Each row of a before or after table is a point. The points were changed in one or more steps. Then noise was added and the rows were shuffled. The steps act on columns, c1 being the first. What was done? A step turns or swaps two columns, mirrors them in a line or flattens them onto one, adds a multiple of one to another, or multiplies or shifts one. Angles are multiples of 10 degrees, from the lower column toward the higher: turns from -170 to 170, lines from 10 to 170 but not 90. Use the fewest steps. Two steps may share a column if one is a turn and the other turns, adds or multiplies; they go together, in the order done. Otherwise the lowest column goes first.
In the rows, zero is written as 100.

Before (12 x 2)
86 94
105 94
114 95
125 69
38 119
91 159
121 111
98 74
76 84
100 61
121 98
117 112
After (12 x 2)
102 92
101 118
103 198
101 117
97 131
101 90
102 102
96 74
104 94
101 61
97 51
100 37
Steps: multiply c1 by 0; multiply c2 by 1.6

Before (13 x 3)
93 119 103
103 64 113
77 126 119
161 109 71
46 162 127
86 108 108
163 123 70
85 61 43
84 87 76
73 119 50
76 150 99
160 159 104
99 159 141
After (13 x 3)
96 67 157
88 118 86
44 68 164
94 99 113
75 153 120
102 90 62
84 105 147
161 136 126
91 91 108
157 132 104
161 93 148
88 157 62
73 79 124
Steps: turn c2 and c3 by 90 degrees

Before (11 x 6)
151 81 94 71 176 68
93 80 150 43 83 120
158 125 99 72 85 133
82 66 73 140 72 96
102 64 58 84 161 77
113 86 27 134 92 144
70 110 81 134 130 102
76 82 132 86 77 167
70 114 118 115 85 132
174 113 81 103 147 135
194 99 95 137 185 102
After (11 x 6)
73 85 147 89 161 140
80 84 156 87 129 102
83 113 88 94 82 125
164 113 93 121 89 154
94 66 82 96 111 80
142 86 102 105 18 124
122 86 32 107 138 133
190 105 101 131 34 152
76 119 123 91 130 118
100 66 67 104 41 120
139 123 108 110 131 111
Steps: flatten c1 and c4 onto the line at 20 degrees; shift c3 by 10; mirror c5 and c6 in the line at 70 degrees

Before (11 x 8)
80 148 120 119 114 103 44 111
89 30 98 139 95 59 96 67
91 27 78 134 109 123 110 42
61 118 139 107 90 132 132 122
101 131 122 104 65 93 61 99
128 18 41 77 123 78 151 58
101 57 119 78 108 131 88 123
133 138 165 113 117 98 75 96
57 113 112 129 150 96 91 90
142 125 116 120 101 125 104 173
104 43 55 117 114 122 132 51
After (11 x 8)
36 95 52 78 110 132 102 132
165 100 86 76 121 125 105 195
103 85 110 57 91 94 145 101
69 84 120 71 140 100 156 116
144 135 110 173 67 78 23 44
31 114 97 112 155 97 115 88
100 111 94 143 75 129 117 133
107 150 110 135 90 121 48 36
156 87 67 80 139 101 161 97
85 174 110 129 82 124 75 25
79 175 105 120 74 58 102 60
Steps: multiply c1 by 1.6; turn c2 and c4 by -130 degrees; turn c4 and c5 by -40 degrees; turn c3 and c7 by 140 degrees; multiply c8 by 1.3

Before (11 x 11)
69 84 82 35 56 154 102 122 63 124 135
116 84 94 56 62 155 78 66 110 133 170
137 26 131 75 85 52 114 58 91 110 55
91 50 141 139 128 105 78 149 105 103 69
65 95 58 64 159 98 160 134 126 139 98
87 112 51 36 72 69 44 70 129 106 100
59 141 120 128 84 148 58 96 69 53 150
72 64 54 100 71 69 137 119 122 92 78
130 75 86 121 112 120 131 76 84 126 49
47 60 71 130 151 119 62 106 94 94 131
117 117 139 120 82 98 49 85 58 151 138
After (11 x 11)
62 84 66 143 78 175 100 95 63 120 141
54 70 68 52 102 87 138 66 123 91 95
122 116 132 108 78 79 51 125 53 151 133
98 108 105 16 90 147 47 44 126 107 108
69 52 79 123 130 56 77 160 100 102 65
28 58 85 146 101 76 66 84 101 93 105
65 94 51 73 114 133 159 81 125 137 72
96 23 150 11 116 98 112 110 96 108 76
108 85 124 164 60 160 79 78 111 133 171
75 142 107 186 74 92 64 116 63 55 145
118 76 112 136 129 86 133 76 84 124 59
Steps: add 0.5 times c2 to c1; turn c3 and c8 by 60 degrees; turn c4 and c6 by -70 degrees; multiply c4 by 1.6; flatten c5 and c11 onto the line at 120 degrees

Before (11 x 12)
86 101 78 91 95 120 93 101 102 66 82 105
117 84 78 99 90 97 104 112 106 92 121 109
100 116 137 101 91 138 139 117 116 95 104 106
94 97 108 91 113 94 92 111 120 159 98 134
119 115 103 100 92 94 114 111 104 78 83 134
107 100 94 106 93 146 75 114 107 82 96 121
122 51 118 83 102 99 91 116 108 71 105 104
89 101 93 92 103 99 106 99 92 82 99 145
103 103 82 105 115 110 110 80 102 66 95 111
83 118 93 88 98 98 76 74 114 86 108 127
94 110 90 102 85 142 75 92 88 142 90 112
After (11 x 12)
88 102 92 94 102 99 93 101 113 73 100 144
100 116 136 60 91 135 108 105 121 93 123 95
117 85 78 95 90 107 100 78 110 88 100 103
121 52 118 107 102 102 81 87 111 53 113 99
119 114 103 86 93 86 101 104 121 65 116 127
93 97 108 106 114 94 90 92 140 194 109 116
85 100 78 106 96 107 91 122 104 43 113 103
93 109 91 125 85 132 99 130 93 168 109 119
108 100 94 125 92 138 101 115 119 71 125 114
102 103 82 92 115 106 107 118 108 47 89 108
83 118 94 122 97 102 84 106 127 77 74 114
Steps: turn c4 and c7 by 80 degrees; turn c6 and c11 by -30 degrees; turn c8 and c11 by 120 degrees; multiply c9 by 1.3; turn c9 and c12 by -30 degrees; multiply c10 by 1.6

Before (14 x 14)
110 71 81 95 67 35 106 65 113 140 153 62 100 100
64 145 93 105 108 47 118 77 99 91 101 67 135 160
131 149 92 92 109 111 153 130 124 113 145 91 107 88
54 115 106 73 115 95 126 89 112 96 92 64 127 78
68 128 103 54 161 65 86 148 80 94 100 117 123 77
78 70 73 114 119 110 131 126 47 94 94 107 104 117
62 94 100 56 149 98 110 100 61 151 115 114 120 145
81 87 139 43 105 91 63 122 44 130 76 146 120 109
59 138 121 92 90 43 124 98 63 85 141 130 56 92
131 105 133 62 125 92 121 66 91 109 141 65 113 115
128 72 143 114 125 125 152 116 134 101 96 84 87 115
111 147 111 133 96 115 79 91 101 123 117 75 61 132
67 123 107 90 66 85 81 136 73 93 62 64 43 149
122 65 71 35 117 126 71 99 123 107 71 145 83 62
After (14 x 14)
117 127 112 126 93 90 81 87 104 136 80 74 59 135
133 87 131 120 127 120 99 33 90 116 107 65 109 66
66 129 92 160 108 96 153 54 98 86 85 65 134 115
81 101 140 119 103 92 16 142 41 147 104 145 122 47
129 82 146 112 125 137 143 132 134 102 113 84 90 118
66 121 102 83 162 83 99 196 83 93 90 117 123 50
54 115 110 85 114 119 131 75 116 91 93 66 126 69
109 55 81 101 64 78 182 27 117 165 125 63 99 96
79 80 71 111 118 158 23 152 48 93 112 108 105 120
60 90 97 152 147 133 48 98 60 181 107 113 118 64
122 86 73 73 115 69 95 97 118 111 109 144 87 28
58 111 123 94 90 121 109 96 68 72 91 134 57 95
134 118 94 93 109 142 144 158 123 120 91 92 107 87
67 132 109 152 66 93 69 169 74 91 79 63 47 99
Steps: flatten c2 and c11 onto the line at 150 degrees; mirror c4 and c14 in the line at 50 degrees; add -1.5 times c9 to c6; turn c6 and c7 by -70 degrees; multiply c8 by 2; multiply c10 by 1.6
